Each row is a point. Examples show where two turns around zero, p and q, send a point. Where does a point land after both, in the order given? Backwards means that the second turn is done in reverse. Each puzzle has new turns, and all numbers are rounded.

Turn p:
[ 0.08 -0.17] => [0.15 0.12]
[0.29 0.09] => [-0.15  0.26]
[-0.37  0.08] => [ 0.00 -0.38]
Turn q:
[ 0.29 -0.16] => [0.32 0.07]
[0.27 0.23] => [0.05 0.35]
[-0.17 -0.06] => [-0.09 -0.16]
[-0.27  0.21] => [-0.34 -0.02]
[-0.12 -0.22] => [ 0.05 -0.25]
Where do these land?
p, then q: [ 0.35 -0.20] => [-0.16  0.37]
q, then p: [-0.09  0.18] => [-0.04 -0.20]
p, then q: [-0.26  0.02] => [ 0.20 -0.17]

Turn p:
[-0.11 -0.23  0.06  0.25] => [ 0.26 -0.23  0.09 -0.06]
[ 0.07  0.10 -0.32 -0.10] => [-0.03  0.16 -0.15  0.28]
[-0.02  0.51 -0.34 -0.39] => [-0.32  0.56 -0.02  0.34]
[-0.14 -0.04  0.26  0.05] => [ 0.01 -0.09  0.20 -0.21]
[ 0.05 -0.25  0.13 -0.04] => [-0.06 -0.27 -0.02 -0.07]
[ 0.14 -0.09  0.20  0.23] => [ 0.15 -0.12 -0.10 -0.27]
Turn q:
[-0.03 -0.10  0.22  0.07] => [-0.15 -0.03  0.08 -0.19]
[ 0.09 -0.05  0.00 -0.41] => [ 0.35 -0.19  0.14 -0.06]
[-0.33  0.13 -0.43  0.25] => [-0.21 -0.03 -0.33  0.47]
[0.56 0.20 0.01 0.12] => [ 0.22  0.55  0.09 -0.08]
[-0.30  0.19  0.12  0.09] => [-0.16 -0.11 -0.32 -0.10]
[-0.08 -0.10  0.12  0.01] => [-0.10 -0.09  0.05 -0.09]
[ 0.08 -0.27 -0.04 -0.14] => [ 0.06 -0.11  0.29  0.05]
Where do these land?
q, then p: [-0.08 -0.10  0.06 -0.29] => [-0.10 -0.28 -0.12 -0.04]
q, then p backwards: [0.02 0.17 0.27 0.11] => [0.21 0.17 0.20 0.03]
p, then q: [-0.17 -0.06 -0.35  0.21] => [-0.10  0.42  0.11 -0.03]
p, then q: [ 0.19  0.38  0.15 -0.21] => [ 0.15 -0.21 -0.42  0.05]
q, then p: [-0.19 -0.41 -0.23  0.11] => [ 0.31 -0.24  0.29 -0.20]
q, then p: [-0.12 -0.14 -0.09  0.25] => [0.19 0.01 0.26 0.00]
p, then q: [ 0.36  0.16  0.18 -0.18] => [ 0.15 -0.30 -0.23  0.24]

Turn p:
[ 0.09 -0.10  0.07  0.14  0.10  0.23  0.16  0.30] => [ 0.08 -0.18 -0.16  0.18  0.30  0.11  0.12  0.05]
[ 0.07  0.13  0.28  0.31  0.14 -0.27  0.23 -0.37] => [ 0.01 -0.11  0.54  0.25 -0.17 -0.01 -0.08  0.28]
[-0.12 -0.13  0.21  0.30  0.22 -0.27 -0.32  0.07] => [ 0.49  0.05  0.02  0.27 -0.19 -0.06 -0.20  0.01]
[-0.07 -0.01  0.28 -0.10 -0.30  0.10 -0.15 -0.11] => [-0.06  0.18 -0.05 -0.16  0.11 -0.09 -0.32  0.20]
[ 0.02  0.12 -0.01 -0.22 -0.35 -0.37  0.01 -0.13] => [-0.13 -0.09  0.12 -0.37 -0.25 -0.28 -0.12  0.07]
[ 0.39 -0.25 -0.22 -0.21  0.21  0.24  0.08 -0.16] => [-0.44 -0.09 -0.25  0.22 -0.14  0.30  0.09 -0.10]
[-0.27  0.09 -0.15 -0.42 -0.10  0.22  0.06  0.23] => [-0.13  0.06 -0.13 -0.34  0.33 -0.03  0.02 -0.37]
[ 0.00  0.38 -0.22  0.17  0.14 -0.24 -0.32  0.14] => [ 0.44  0.08  0.09 -0.22 -0.29  0.15  0.22 -0.07]
[-0.11 -0.24 -0.25  0.02 -0.07  0.35  0.24  0.03] => [-0.27  0.11 -0.18  0.17  0.29 -0.11  0.27 -0.08]
Turn q:
[ 0.32 -0.10 -0.14 -0.23  0.27  0.39  0.25  0.13] => [ 0.24  0.17 -0.09 -0.51 -0.32 -0.04  0.03  0.18]
[-0.21 -0.46  0.02 -0.12 -0.08  0.07 -0.15 -0.10] => [-0.08 -0.28  0.11  0.03 -0.23  0.29 -0.27  0.01]
[-0.32  0.28  0.08  0.07 -0.22 -0.09 -0.18  0.20] => [-0.22  0.08 -0.16  0.46  0.07 -0.14 -0.06  0.03]
[ 0.47 -0.19  0.15 -0.19  0.28  0.23 -0.02  0.06] => [ 0.26  0.11  0.23 -0.45 -0.06 -0.05 -0.15  0.29]
[-0.38  0.34  0.04  0.28  0.07 -0.06  0.04 -0.06] => [ 0.02  0.18 -0.02  0.44 -0.01 -0.09  0.19 -0.29]
[-0.20 -0.15  0.21 -0.05 -0.11  0.05  0.24 -0.02] => [-0.20  0.07  0.12  0.07 -0.19  0.26  0.11  0.05]
[-0.05  0.51 -0.22 -0.02 -0.14 -0.33  0.05 -0.07] => [-0.08  0.15 -0.38  0.14  0.41 -0.08  0.16 -0.23]
[ 0.25  0.14  0.05 -0.18  0.43  0.05  0.00 -0.08] => [ 0.40  0.28  0.06 -0.23  0.10  0.00 -0.07  0.02]
[ 0.19 -0.28  0.12  0.03 -0.36  0.03  0.12 -0.32] => [-0.38 -0.18  0.28 -0.30  0.04  0.14  0.01 -0.11]
[-0.07  0.19 -0.11  0.26  0.04 -0.53 -0.09  0.16] => [ 0.14 -0.19 -0.14  0.36  0.40 -0.10  0.24  0.02]
[ 0.01 -0.27 -0.20  0.16 -0.18  0.21 -0.26  0.11] => [-0.09 -0.38 -0.01 -0.02 -0.23 -0.22 -0.19  0.03]
Where do these land?
q, then p backwards: [ 0.05  0.23 -0.23 -0.15 -0.39 -0.16  0.30  0.02] => [ 0.13 -0.12 -0.32 -0.21 -0.21  0.39  0.08  0.11]
p, then q backwards: [-0.20 -0.15  0.13 -0.16 -0.19  0.08  0.11  0.19] => [ 0.21  0.21 -0.14  0.00 -0.13 -0.10 -0.24 -0.05]
q, then p: [ 0.10  0.34 -0.03  0.27  0.14  0.11 -0.21 -0.51] => [-0.12  0.08  0.42  0.08 -0.45  0.16 -0.30  0.11]
p, then q backwards: [ 0.01 -0.22 -0.11 -0.07  0.33  0.24 -0.17 -0.02] => [-0.42  0.17 -0.07 -0.14  0.00 -0.10  0.05 -0.14]
q, then p backwards: [ 0.18 -0.23  0.05 -0.02 -0.24 -0.17 -0.34  0.06] => [ 0.13 -0.03  0.40 -0.11 -0.13 -0.02  0.30  0.04]
q, then p: [ 0.46  0.05  0.15 -0.26  0.03  0.12 -0.06  0.41] => [ 0.31 -0.35 -0.18 -0.38  0.01  0.07 -0.03 -0.30]
q, then p: [ 0.08  0.17 -0.25  0.28  0.04  0.26  0.24 -0.06] => [-0.32 -0.14  0.25 -0.15 -0.18 -0.25  0.02  0.03]
q, then p: [-0.28 -0.17  0.08  0.15  0.03 -0.24  0.17 -0.36] => [-0.25  0.19  0.13  0.33  0.25  0.10 -0.07  0.23]
q, then p: [-0.40 -0.03  0.21 -0.04  0.25 -0.23 -0.04  0.27] => [ 0.24 -0.04 -0.13  0.14  0.18  0.15  0.32  0.38]
